Each row is a point. Before rounding, the points of a table are all equally far from one centre. They may lie mostly on one side of it. Where is the centre, to within rounding?

Points (8 x 2)
[[ -6  24]
 [-60  14]
 [-56 -33]
 [  7 -22]
 [-57 -32]
 [ 10  -6]
 [ 10  -6]
 [-28 -45]]
Centre: [-28  -7]

Points (11 x 8)
[[-20  -8  36  22   7 -44  -5 -40]
 [ 11 -33   0 -21  -4 -41  24  53]
 [ 36 -27  22 -31  16 -54   8  29]
 [-30 -37  25  42   7 -26   5  35]
 [ 40  -6 -12  32  30  -1  -1  29]
 [  8  60  44  14   9 -29  -8   7]
 [-32   7 -27  15  20 -16  30  21]
 [ 39  17  -1  14  37 -43 -20  14]
 [ 19 -32 -29   1 -13  -5  12  -6]
 [ -9  -4  20  12  36  33  -8   9]
 [  6  35  10   4 -44 -36  43  12]]
Centre: [  6   0  22   7   3 -21  13  11]

Points (18 x 12)
[[ -8   4  16  -7   3 -14  38  -9  -8  11  33  15]
 [-47 -45 -43 -12  14  -3  34 -11  11  31   2 -11]
 [-42 -19 -29  26 -22  41  14  13 -24  18   3  14]
 [-22 -60   2   4  37  30 -16 -21 -14  16   2  -6]
 [-19 -50  10  37  19  22  15   6 -23  32  23 -12]
 [-27  -5  -3   1  32  47  27   1 -32  33 -12   4]
 [ -7 -13   1  28  35  52   9 -13 -14  -6  25 -17]
 [  3 -36 -10  12  26   0  16  28  16  38   3  10]
 [-38 -24 -29 -14  21 -13  15  24 -25 -11  26 -13]
 [-26 -59 -42  21  14  19   1 -22  13  -3 -23  -2]
 [ -9 -52 -12  15   8 -15  15 -22 -16  32 -20  31]
 [-43 -18 -14 -24  29  42  23  -8  -9  12  26 -30]
 [ -9 -47 -57  -4  46  12   2  -8   0  21   7  -1]
 [ 10   9 -38 -23   6  32  25 -11 -18  38   8  10]
 [-28 -20 -33   1  -4 -17  17 -40  -5  39 -23   0]
 [-27   2   0  -3   2  35  17  -8   9  38  19 -36]
 [-26 -20  -5   5  37  18  50  -4  15  41  10   1]
 [-29 -31 -29 -31  14   0   6  14 -26  34   8  25]]
Centre: [-11 -24 -16   2   5  14  17 -10 -10   7   4  -3]

Points (30 x 24)
[[-16  23  23  23  -4 -13  18   0  14 -17  19  27  54  -1   8 -21   9  16
  -14  27 -14   3 -13  16]
 [-20  23  27  26 -23  -8  28  -6   5  -2 -60  44  17  -8  -5 -22   8   5
  -22  16 -23  -5 -23  19]
 [-30  17 -13  10   1  -4   8   3  11 -21   9  41  21  -9  21 -13  36  49
  -10  37   1 -33 -15  30]
 [  4 -18   1  15 -27   5  19  23   4 -34   2  33  13  15 -11 -12  -8   5
   -4  16  -9 -24 -15  12]
 [-33  11  16  12  10  -3  30  20  -1   9  15  34  22   4  33  -7  -7  33
  -10   5 -18 -13 -15 -12]
 [-13   1 -25  28   0 -18   8  -1  33 -18  22  24  19   3 -37 -24  -4   8
    3  -6  11   5  -6   8]
 [-29  37  -7  18 -17  21 -10  23  -1 -24 -24  30  24  -3 -15 -25  14  20
    6  22 -28 -11 -42  29]
 [ -7  12   7  29 -14   5  10  29  19 -14  39  33  27  -8  -4  -1   1  19
    4   6  -4  -4  -6  14]
 [ -6  14  27   7  -8   7  33  18 -11 -14  -5  19  20 -37   7 -15  25  29
   -5  -6 -17   7  -4   5]
 [-23 -23  32  25 -11   5  -1  -2   3 -15  -9  20  38 -28  -3  15  -1  -1
   16  19   4 -22 -42  10]
 [ 29   4 -16  28 -45 -30   7   0   7 -25 -22  44  11 -32   2  13  -4   6
   -3  -3  -1 -38 -25  -8]
 [-16   3   5   8   3 -14  15   5  -8 -15  -7   4  10  13  11  -7  23  32
   23  24 -24  13 -22   9]
 [-13  26  -3  22  -1   3  32  26 -21  -6  -8  19  35 -16  10   5 -19  -9
    7  14 -16  16 -33   3]
 [-28  13  -1  35   0   6  21  29 -13 -41  -3  48  15   8  -2 -17  22  16
    5  -8  -9  -4 -45  22]
 [-25  -2  -2  32 -14 -18  14  18  -1 -17  17  38 -26 -13   0  -7  -7  -4
  -13  19  -7  -9 -36   2]
 [-14  22  10  35   3   3   3  21  17 -14  15  37  37 -16  -3 -10   5  20
  -14  24 -43 -10   1  23]
 [ -2  19  13  -4   0  20  13  15 -12   9 -16  45  14 -15  -2 -26  36  19
   13   8 -38 -14 -25  14]
 [  9  19  15   0   0 -18 -13   8  15  -6 -29  40 -11  10   1  -2  21  13
   28 -21 -18  -3 -21  37]
 [-18 -18  36   6  -1  -3  26   1  22 -16 -13   6  38 -14  -2  11   3  19
   -1  11  -2  -8   9  17]
 [  3   8  30   2  14  -7  21   3   7   1 -21  11   5   4  18   0 -11  24
  -37  -7 -16 -22 -12  35]
 [ -7  22   7  18 -16 -16  15  17  13  -8 -18   5  26 -16 -11  22  26  25
    5   8 -13   8 -22  46]
 [-12  20  14  13  16  -8   3   2  -9 -22  14  33  18  38 -10  -5   2  25
  -21   4  11  -6 -34  32]
 [  6  29 -15   1  11  10  38   7  11  -3  -1  32  38  -9  -2  -5  17  -4
   -8  25 -16 -11 -23  50]
 [ -8  10   7  39  -1  13  14   9  17 -23 -14  28  11 -13  21  13  35 -17
  -20 -12 -40 -11 -24   9]
 [-32   9   6  30   8 -19  21   9  41 -14  20  36  26 -12  10 -18  13  22
   -4   8 -40   0 -14   6]
 [-16  -7  10  22  -3  28  -3  23  14 -17  13  28  38 -20  14   1 -10  -7
    0  -4 -14  -7 -41  18]
 [ -9  10  -1  28  -8  -2  10   9  -1 -20  16  42   8   1 -16  -2  -9   3
  -17  -8 -54   1 -23  23]
 [  1  30  13 -12 -42 -34   9   0  12 -23 -22  20  -1  -9   1  10  10 -13
   -9  20  14  -5 -36   2]
 [ -6  30   8  43 -10  16  26 -13   4  11  10  42  12 -21 -12 -10 -11   8
    3  -3 -35   7 -21  18]
 [ -9   6  20  19  -8 -10  20   0  -1 -21  23  18  13  -9  27  -9  15 -17
  -10   1 -22 -28 -44  11]]
Centre: [-15  22  -6  10   7  -8   6  -8   9 -15 -19  36  17 -14  -3   1   1  14
  -1   0  -3 -22 -20   2]
